Rows are points. Each copy is the shape, with its points in the same order, stretched, turned, moved and blurred by noise. Say if it was mirrored as well.
(in the rows, 128 means zero)

Shape (5 x 2):
[[111  97]
 [112  86]
 [146 174]
 [126 148]
 [138 100]]
Copy 1 (5 x 2):
[[105 113]
 [ 97 100]
 [195 168]
 [153 150]
 [135  97]]
Copy 1 is: only turned
Copy 2 (5 x 2):
[[115 102]
 [122  94]
 [112 171]
 [107 146]
 [140 110]]
Copy 2 is: only turned

Shape (10 x 4):
[[117  93 181 120]
 [139 137 134 161]
 [122 139  99 127]
 [ 86 110 144  79]
 [112 147  93 164]
 [115 146 120 116]
 [163 139  94 142]
 [137 175 129 175]
 [135 104 165  92]
 [173 127 158 108]]
Copy 1 (10 x 4):
[[124  89 166 140]
 [159 156 147 162]
 [140 163 117 141]
 [106  80 103 122]
 [138 190 110 176]
 [145 141 111 148]
 [164 190 131 126]
 [182 158 127 172]
 [126  84 139 106]
 [161 126 151 110]]
Copy 1 is: mirrored
Copy 2 (10 x 4):
[[107 161 182 134]
 [129 146 135 163]
 [127 127 115 125]
 [122 147 164  79]
 [150 112 119 155]
 [134 146 130 111]
 [ 99 132  98 151]
 [150 157 108 168]
 [ 86 172 161 115]
 [ 73 179 128 135]]
Copy 2 is: mirrored
Copy 3 (10 x 4):
[[144 111 174 155]
 [ 86 108 130 116]
 [126 140 106 116]
 [178 159 152 144]
 [ 80 152  97 120]
 [135 143 121 112]
 [110 104  77 108]
 [ 69 124 129  84]
 [167 105 157 139]
 [148  78 134 107]]
Copy 3 is: mirrored

Shape (12 x 6):
[[101 116 125 173  98 101]
 [104 148 115 127 104  97]
 [136 110  92 120 135 130]
 [125  75  98 173 157 147]
 [140  87  97 111 142 165]
 [ 90 139 139 121 147  93]
 [120 137 145 111  97 162]
 [106  96  92 176 172 171]
 [135 154 144 145  91 117]
 [150 114 145  96 156 112]
 [151 161 155 123 159  93]
 [127 123 143 155  94 160]]
Copy 1 (12 x 6):
[[130 121 154 138  75 142]
 [102 135 125 143 103 115]
 [154 120 109 137 133 152]
 [174  88 162 146 131 173]
 [180  99 100 125 157 162]
 [110  94 133 151 118  77]
 [120 120  96  74 130 134]
 [133  76 163 136 156 173]
 [122 163 143 100  94 112]
 [170 116 112 127 142  80]
 [133 154 159 124 131  64]
 [146 125 139  79 104 158]]
Copy 1 is: only turned
Copy 2 (12 x 6):
[[161 130 131 142 128 152]
 [148 152 133  96 135 139]
 [124 126  92 132 139 115]
 [133  91  86 182 167 133]
 [ 96  94  78 150 132 120]
 [141 128 164  98 163 122]
 [ 85 125 127 120 105 152]
 [112  81  80 171 191 160]
 [124 168 137 136 128 149]
 [110 126 147 138 144  81]
 [117 169 165 134 173  99]
 [101 125 120 159 112 168]]
Copy 2 is: mirrored
Copy 3 (12 x 6):
[[105 113 164 158 114  90]
 [106  93 136 128 151 112]
 [100 147 100 149 129 127]
 [109 183 127 206 104 128]
 [110 193  97 140 123 136]
 [132 104 133 150 188 113]
 [140 153 141  84 125 133]
 [112 192 141 214 111 171]
 [146 100 136 110 104 110]
 [161 139  78 128 159 101]
 [186  91  85 142 152 117]
 [139 156 155 116  85 125]]
Copy 3 is: mirrored

Shape (14 x 8):
[[149 103 129 155 140 127  88 133]
 [ 96 114  98 150 126 141 153 124]
 [140  81 145 138 152 119  73 123]
 [140 107 102 140 110 143 106  91]
 [113 107 142 156 153 115 101  82]
 [156 156 138  87 137  92 153 146]
 [122 170 142 102 127 107 185 161]
 [119 111 119 132 128  93  82 128]
 [150 158 144 130 135  75 155 138]
 [144 141 168 121 124 115 159 146]
 [121  98 110 123 135 150  96  86]
 [121 124 160  90 126  93 151 147]
 [102 124  85 132 164 179 104 101]
 [116 174 160 112 110 117 133 145]]
Copy 1 (14 x 8):
[[117 122 142 126 167 148  89  63]
 [122 101 100 143  89 138 107 128]
 [ 90 106 174 134 185 146  98  63]
 [114 116 136 104 106 162 112  77]
 [113  98 148 158 140 152 128  69]
 [106 132 102 109 175 129 168 145]
 [133 139  78 139 144 117 166 178]
 [ 89 108 149 128 155 109 114  69]
 [141 117  90 129 169 126 162 123]
 [146 139 115 131 160 138 156 145]
 [ 84 116 153 126 118 160 119  78]
 [110 126 137 136 162 113 169 159]
 [ 71 123 107 153 104 167  88  87]
 [131 168 119 137 138 110 169 129]]
Copy 1 is: only turned
Copy 2 (14 x 8):
[[131 140  88 181 100 128 122 107]
 [ 84 116 124 133 116 142 180 123]
 [144 120  73 181 126 119 105  95]
 [119 122 122 135  92 142 144  58]
 [111 115 134 176 141 106 123  91]
 [133 174 132  81 103  74 119 160]
 [117 171 151  82 123  94 159 194]
 [144 141  78 160 120  89 147  95]
 [128 170 150 124  98  54 134 165]
 [140 149 153 115 117 107 133 175]
 [113 114 110 134 127 149 129  55]
 [153 133 121  98 134  83 139 163]
 [ 59 139 103 136 146 181 138  74]
 [147 180 151 113 147 114 160 156]]
Copy 2 is: mirrored

Shape (14 x 11):
[[146 134  79 149 148  84 110  98 100 150 112]
 [184 111 112 127 145 106 151  81 164 135  99]
 [143 131 159 148 145 102  92  79 119 140 116]
 [110 129 157 127  96 136 140  91 172  87 228]
 [127 136 144 111  87 124 143 149 127 105 119]
 [143 131 106 127 151 143 119  94 145 155 124]
 [136  98 138 124 104 133 149 103 137 135 142]
 [115  94 112 118 145 151 148  98 117 115 119]
 [133  92 112 161 112 141  96 115 171 131 166]
 [131 118 114 176 107 174 178 157 144  97 134]
 [ 89 123 166 145 139  95  99 212 126 122 156]
 [137  87 157 131 150 127 151  87 117 189 123]
 [161 148  85 121 161 140 113 152 102 159 131]
 [101 135 137 140 116  93 114  83 175 142 136]]
Copy 1 (14 x 11):
[[157 152 125 146 151 139 158 121 102 150  74]
 [167 118 104 147 158 161 151  79 154 186 146]
 [140 117 163 165 129 140 150 136 136 171 125]
 [ 85 127  87 188 144 181 122 167 135 123 239]
 [148 120 113 141 109 124 152 114 115 100 191]
 [130 140 126 130 143 152 119  97 118 167 143]
 [111 110 101 166 122 136 144 101 126 150 181]
 [117  97 125 128 149 144 143  90  83 149 169]
 [101 102  86 176 129 152  86 117 134 135 145]
 [144 102  93 161 168 107  89  75 102  91 195]
 [139 104 108 127 116  60 119 198 123  88 138]
 [104 117 126 158 131  99 154  97 129 201 146]
 [168 163 109 114 126 112 100 125  71 153 123]
 [ 99 135 132 149 141 160 164 127 173 132 140]]
Copy 1 is: mirrored
Copy 2 (14 x 11):
[[134 121  43 121 127 100 123 122 137 144 123]
 [145 107  83 104 197 109 140 101 162 144 112]
 [133 127 100 111 167  67 105 140 118 145  93]
 [130 137 203  88 137  75 123 123 195 124 158]
 [135 112 160 114 133 131 158 122 126 110 113]
 [138 135  97 113 157 135 106 121 153 164 116]
 [120 119 151 123 167 112 141 115 139 146 136]
 [ 94 119 131 120 156 135 115  84 143 133 125]
 [120 120 140 144 147 108 124 148 192 160 127]
 [134 157 140 167 151 145 149 114 182  97 127]
 [101 121 150 130 127 133 133 214 139  69 131]
 [108 140 116 126 206 114 120 137 104 163 140]
 [163 125  74 140 125 169  93 138 129 140 135]
 [108 142 124  79 149  85 147 146 171 148 110]]
Copy 2 is: only turned

Shape (16 x 12):
[[107 123 123 103 134  99 150 146 105 109 119 136]
 [110 109  81 153 131 101 127 130  99 111 154 205]
 [135 118 162 131 122 120 169 119 117 128 113 118]
 [121  78 111 123 144 104 102 152 127 107 167 195]
 [ 91 146 118 119 132 159 109 136 143 158 122 126]
 [132 138 162 165 154 110 156 141 126 118 107  89]
 [160 122 140 140 167 144 157 134 100 100 107 133]
 [168 142 155 134 136 105 146 133 130 134 138 112]
 [ 99 164 130 124 127 153 116 116 177 107  96 140]
 [126 157 138 136 113 159 171 151 141 112 155 107]
 [112  75  83 138 132  99 108 124  98  97 144 174]
 [166 140 101 124 143 101 178 119  85 102  99 114]
 [133 141 151 130 147 127 155 103  99 114 115 137]
 [108 127 126 134  97 159  87 129 149 119 101 142]
 [ 83 176 143 115 105 157  87 131 139 114 142 106]
 [100 132 124 127 136 168 111  93 171 115 125 114]]
Copy 1 (16 x 12):
[[132  94 147  99 125 100 121 119  96 155  86 122]
 [ 59  89 147  71 132 114 140 110  44 105 148 123]
 [142  92 129 113  98 138 131 100 145 148 114 131]
 [ 69  78 161  88 172  88 127  98  76  90 172 136]
 [113 158 147 156 135 134 119 173 115 113 115 131]
 [149  84 114 154 120 110 175 131 136 151 111  97]
 [123 102 128 108 148 106 196 107 139 119  77 134]
 [161  90  94 119 132 112 151 138 132 140 140 139]
 [ 77 115 157 147  93 107 103 203 157 110 109 135]
 [143  99 113 114 109 142 125 139 133  83  98  96]
 [ 55  98 133  81 152  89 135  74  71 116 146 111]
 [138 103 106  63 125 101 171 127 123 183  73 130]
 [126 121 138 106  95 108 155 117 129 141 107 143]
 [ 50 114 142 172 134 127  98 161 126 107 104 142]
 [111 144 112 193  90 111  83 169 115  89 101 117]
 [ 85 164 141 148 113 107 118 158 160  87 132 104]]
Copy 1 is: only turned
Copy 2 (16 x 12):
[[130 108 114 110 127 143 161 140 123 126 139 122]
 [208 123 107  97 103 150  91 156  60 153 149 129]
 [110 122 146 147 145 125 171 146 126 115 156 147]
 [215 112  99 105  73 133  99 115  94 110 148 130]
 [129 127 144 114 123 127  99 121 169 159 140 143]
 [ 90 160 115 153 123 134 156 163 147 107 152 141]
 [155 151 154 123 117 125 165 192 134  96 166 133]
 [111 163 137 150 106 119 163 126 131 116 158 123]
 [138 158 135  92 145 125 111 113 155 157 115 184]
 [136 174 113 141 162 108 150 137 147 146 182 129]
 [198 107 111 100 103 155  93 144  80 106 126 113]
 [131 151 153 122 143 159 192 182 113 117 137  94]
 [119 133 159 112 132 129 149 163 115 119 164 150]
 [149 130 134 111 132  94  94 122 145 142 106 161]
 [ 95 145 112  96 136  87  86 103 162 141 141 143]
 [142 148 153 106 146 141  88 106 165 121 129 167]]
Copy 2 is: mirrored
Copy 3 (16 x 12):
[[137 110 147  92 134  99 140 146 152 107 130 101]
 [183 189 118  88 160  76 117 175 127 123 137 116]
 [134  88 160 107  77 125 133 120 135 123 117 154]
 [176 189 121  69 155 118 142 206 133 173 174 101]
 [ 73 117 103 142 183 140 164 124 151 144 131 129]
 [121 103 187 166  78 117 112 122 162 119 138 134]
 [120 142 205  85 101 117 127 112 132 108 151 156]
 [142 107 168 142  91 155 109 109 122 126 137 108]
 [ 85 103 139 136 194 139 103 129 156 174 105 160]
 [ 87  84 140 150 121 108 118 115  72 117 135 123]
 [183 170 125  70 160  93 128 202 158 125 170 123]
 [169 101 207  95 117 113 118 100 135  47 130 131]
 [128 116 163  88 102 108 102  99 147 116 129 147]
 [ 82 119 104 121 179 155 117 180 158 147 109 165]
 [ 41  91  90 148 173 131  87 142 148 147 136  96]
 [ 90  94 115 131 179 141 114 134 153 179 155 172]]
Copy 3 is: mirrored

Shape (16 x 12):
[[111 160 139 106 119 144 156 157 116  94 139 107]
 [144 133 113 128  92 168 112 140 126 114 106 159]
 [140 138 159 139 120 117 137 121 132 130 134 142]
 [118 117 133 134  96 130 189  95  99 148 112 112]
 [134 165  99 137 146  63 182 128 112 161 110 119]
 [133 112  84 175 138  83 133 108 126 114 134 117]
 [114 105  91  94 104 134 175 137 118  99 185 152]
 [ 83 133 110 138 143 121 129 125 134 115 121 171]
 [156  91 112 150 155 118 162  82 157 148 124 144]
 [173 148 156 152 143 149 113 142  86 121 118 144]
 [ 62 137 110 100 138 141 115 112 105  95 128 152]
 [135 104 101 117 161 113  99 142 125 160 161 118]
 [127 128 131 140 152 113 161 150 109  72 160  76]
 [113 120 166 110 139  88 159 167 161 169 146 147]
 [150 143 135 158 118 140 145 117 118 123 179  93]
 [143 145 140 127 126  95 129  71 100 104 106 116]]
Copy 1 (16 x 12):
[[112 108 139 173 137 154 182 125 143 143 151  97]
 [118 130  96 145  77 143 151 131 104  94 138 112]
 [122 127 130 118 112 125 152 100 138 137 118 127]
 [141 124 162 169  96 118 143 156 154 126  91 107]
 [ 87 188 162 124 145 147 126 130 211 136 114 140]
 [116 165 111 137 104 104  95 138 183 160 158 146]
 [165 187 123 158 126 109 187 171 141 114 174  95]
 [138 131  93 133 127 142 157 138 166 144 142 173]
 [172 197 121 135 102  98  94 120 152 161 108 153]
 [ 48 136 122 133  92 125 156 116  95 125 109 123]
 [140 101 100 170 158 134 168 172 139 112 151 161]
 [106 182 113  79 139 139  98 149 111 164 157 131]
 [ 94 129 139 182 145 122 160 132 160 188 166  87]
 [141 158 127  58 149 166 180 100 173 186 114 110]
 [115 126 173 138  94 105 129 119 109 162 161 117]
 [100 118 120 172 138  89 110 130 152  94 102 138]]
Copy 1 is: mirrored
Copy 2 (16 x 12):
[[ 87 137 149 162 129 173 137 165 162 171 142 133]
 [138 178 122 171 156 124 124 155 107 108 166 146]
 [144 131 140 117 158 131 136 143 129 134 104 129]
 [141  82 142 195 121 131 126 131 125 140 105 113]
 [ 79  61 106 123 101 128 138 122 102 155  40 145]
 [ 98  89 106  96  96  75 142 126 139 119 100 144]
 [112 110 185 168 100 156  97 150 141 157 167 203]
 [112 147 154 130  96 106 149 107 114 149 129 155]
 [176  82 121 127 129 118 147  78 125  86 102 146]
 [105 177 134 135 190 107 125 134 130 106 117 126]
 [ 76 159 187 151  81 114 153 135 123 137 177 148]
 [ 95 131 141  76 122 120  98 109 115 104 141 149]
 [ 66 107 135 121 112 145 138 148 211 156 118 132]
 [154 127 146  91 132 180  97 103 120 169  64 144]
 [112  90 147 119 168 124 137 154 161 160 148 120]
 [102 107 131 122 124 102 174 176 134  83 105 119]]
Copy 2 is: only turned
Copy 3 (16 x 12):
[[160 168 134 132 125 150 148 154 133 127 115  97]
 [ 91 120 145 130 146 151 151 164 173 143 114 116]
 [125 158 161 135 142 117 132 136 120 136 153 146]
 [108 179 153 180 116 111 165 146  93 119 150  82]
 [ 98 211 130 117 130 103 149  95  86 133 118 115]
 [108 133 115 148 149 104 138  76 135 123 128 106]
 [135 190 107 121  85 121 159 141 179 127 169  53]
 [100 119 120 114 100 137 143 105 129 112 159 113]
 [ 81 131 181 131 140  78 157  86 123 109 149  90]
 [136 117 169 147 166 159 141 125 151 198 127 149]
 [126 108 108 133  44 139 136 112 139 123 137  85]
 [115 120 118  99 141  82 119 102 124 190 138 101]
 [198 150 122 144 150 135 153 106 132 137 125  89]
 [122 195 135  74 152  85 150 152  85 134 194 151]
 [152 158 155 163 170 139 103 127 137 155 135  91]
 [128 135 170 178  91  96 129 102 125 131  98 124]]
Copy 3 is: only turned
Copy 4 (16 x 12):
[[170 121 127 110 113 113 186 125 119 146 158 121]
 [119 154 122 118 112 106 133 111 120 154 126 169]
 [146  97 115 125 144 108 141 128 157 119 145 146]
 [138  84 139 174 162  81 166 136 128 164 130 123]
 [139 114  47 163 140 136 151 170 142 132 108  63]
 [112 102  98 175 136 134 154 161  98  72 116 122]
 [102 104 158 127  79  98 233 132 117 137 144 127]
 [126 129 123 155 102 125 151  95 130  96 108 114]
 [ 91  63 123 130 154 128 133 130 116  93  85 135]
 [156 136 103  88 179 126 146 125 159 134 151 166]
 [125 148 148 137 125 113 168  80 121  99 133  96]
 [ 93  98 131 103 121 178 160 133 121 110 154 110]
 [177  84 140 123 135 131 209 160  90  94 155 116]
 [157  80 134 135  89 130 160 149 188 154 144 109]
 [146  62 110 124 149 130 192 132 119 115 179 155]
 [136 109 124 132 193  80 126 139 116  92 141 116]]
Copy 4 is: only turned
